Every row gives one point. Two turns around zero, p and q, are shown by what they do to some points. Write where each new point lands after one turn and then the other. Backwards means that the second turn is done in reverse. Each puzzle has new turns, and all numbers are rounded.

Turn p:
[ 0.29 -0.34] -> [ 0.12 -0.43]
[ 0.01 -0.44] -> [-0.18 -0.40]
[-0.08  0.27] -> [0.04 0.28]
[-0.21  0.50] -> [0.02 0.54]
Turn q:
[-0.01 -0.17] -> [0.14 0.10]
[-0.55  0.36] -> [ 0.06 -0.65]
[ 0.32 -0.34] -> [0.07 0.46]
[0.24 0.16] -> [-0.27  0.09]
Where do these land?
q, then p: [0.47 0.10] -> [-0.20  0.44]
q, then p: [-0.21  0.48] -> [-0.42 -0.31]
p, then q: [-0.02 -0.42] -> [0.41 0.07]
p, then q: [-0.24 -0.16] -> [ 0.21 -0.20]

Turn p:
[-0.10 -0.19  0.27] -> [-0.27  0.14 -0.17]
[ 0.22 -0.44  0.30] -> [-0.15  0.52 -0.19]
[-0.14  0.63  0.20] -> [ 0.13 -0.56 -0.35]
[ 0.32  0.07 -0.28] -> [0.39 0.08 0.17]
[-0.30 -0.07 -0.49] -> [-0.10 -0.18  0.54]
Turn q:
[-0.20  0.75 -0.12] -> [ 0.11  0.55 -0.55]
[ 0.12 -0.05 -0.22] -> [0.19 0.05 0.16]
[ 0.10 -0.18 -0.40] -> [ 0.38 -0.04  0.23]
[ 0.13 -0.06  0.30] -> [-0.32 -0.03  0.10]
[-0.15 -0.46  0.45] -> [-0.38 -0.54  0.06]
Where do these land?
p, then q: [-0.28 -0.10  0.19] -> [ 0.15 -0.20 -0.25]
q, then p: [0.83 0.20 0.20] -> [-0.22 -0.59 -0.61]
p, then q backwards: [-0.34  0.03 -0.22] -> [ 0.13 -0.34  0.18]
p, then q: [-0.43  0.25 -0.13] -> [-0.07 -0.50  0.08]
p, then q backwards: [-0.23 -0.10 -0.18] -> [ 0.20 -0.18  0.14]
q, then p: [ 0.45 -0.27  0.14] -> [-0.35 -0.03 -0.41]

Turn p:
[ 0.11  0.17 -0.08  0.34 -0.38  0.26] -> [-0.18  0.23  0.09 -0.03 -0.50  0.18]
[-0.24  0.07 -0.20 -0.30  0.39 -0.69] -> [-0.22 -0.17 -0.23  0.33  0.66 -0.39]
[-0.14 -0.21  0.25  0.09 -0.07  0.61] -> [ 0.31 -0.20 -0.06 -0.38 -0.37  0.31]
[ 0.30  0.07  0.04 -0.55  0.39 -0.65] -> [ 0.01  0.00  0.31  0.21  0.82 -0.40]
[-0.22  0.08 -0.17 -0.25 -0.34 -0.01] -> [-0.23 -0.27  0.08  0.27 -0.05  0.23]
[-0.23  0.17  0.40  0.25 -0.32  0.17] -> [-0.24  0.08 -0.10 -0.36 -0.15  0.45]
[ 0.69 -0.58 -0.32 -0.06  0.47 -0.26] -> [ 0.74  0.36  0.15  0.40  0.23 -0.55]
[-0.13 -0.11  0.04  0.37 -0.24  0.20] -> [ 0.01  0.15 -0.22 -0.07 -0.34  0.27]
[-0.14  0.34  0.04  0.12  0.10  0.38] -> [-0.20 -0.17 -0.01 -0.37 -0.31 -0.10]
Turn q:
[-0.31 -0.27  0.25 -0.52  0.05  0.04] -> [-0.10  0.13 -0.47  0.12  0.18  0.46]
[-0.20 -0.97  0.01 -0.30  0.17  0.00] -> [-0.15  0.51 -0.42  0.76  0.16  0.21]
[-0.18  0.34  0.08  0.49 -0.04  0.09] -> [-0.03 -0.46  0.00 -0.16 -0.08 -0.40]
[ 0.29  0.22 -0.20  0.13  0.26 -0.09] -> [ 0.13 -0.10  0.48  0.01  0.06 -0.04]
[-0.14  0.19 -0.34 -0.01 -0.17  0.37] -> [ 0.50 -0.06 -0.16 -0.12 -0.15 -0.13]
[ 0.64  0.25  0.46  0.12 -0.31  0.03] -> [-0.31  0.26  0.27 -0.66  0.21 -0.27]
[-0.49 -0.55 -0.21 -0.24 -0.26 -0.24] -> [-0.10  0.23 -0.47  0.45 -0.46  0.26]
[ 0.19  0.65 -0.09  0.26  0.01  0.26] -> [ 0.32 -0.35  0.29 -0.46  0.06 -0.28]
[ 0.21  0.13  0.02  0.08  0.29 -0.47] -> [-0.26 -0.14  0.50  0.08  0.00  0.17]
Where do these land?
q, then p: [-0.69  0.49 -0.33  0.11  0.46 -0.61] -> [ 0.79  0.19 -0.26  0.05 -0.41  0.72]
p, then q backwards: [ 0.22 -0.38  0.34 -0.29 -0.06 -0.11] -> [ 0.22  0.13 -0.17 -0.34  0.39  0.23]
q, then p: [-0.27  0.27 -0.87  0.12  0.34 -0.33] -> [ 0.44  0.67  0.17 -0.15 -0.27  0.61]
q, then p: [0.25 0.12 0.11 0.09 0.18 0.12] -> [ 0.11 -0.02 -0.02 -0.17  0.30 -0.12]
q, then p: [ 0.40  0.11  0.16 -0.07 -0.49  0.18] -> [-0.34 -0.32  0.37  0.08  0.33 -0.09]
q, then p backwards: [-0.16 -0.14  0.08 -0.05 -0.23  0.14] -> [-0.16 -0.06 -0.03  0.29  0.11 -0.05]
p, then q: [-0.08 -0.06  0.12 -0.20  0.10  0.32] -> [-0.06  0.38 -0.07  0.06  0.12  0.08]
p, then q backwards: [ 0.32 -0.42  0.38  0.29 -0.31  0.28] -> [ 0.21  0.10 -0.45 -0.62 -0.21  0.01]
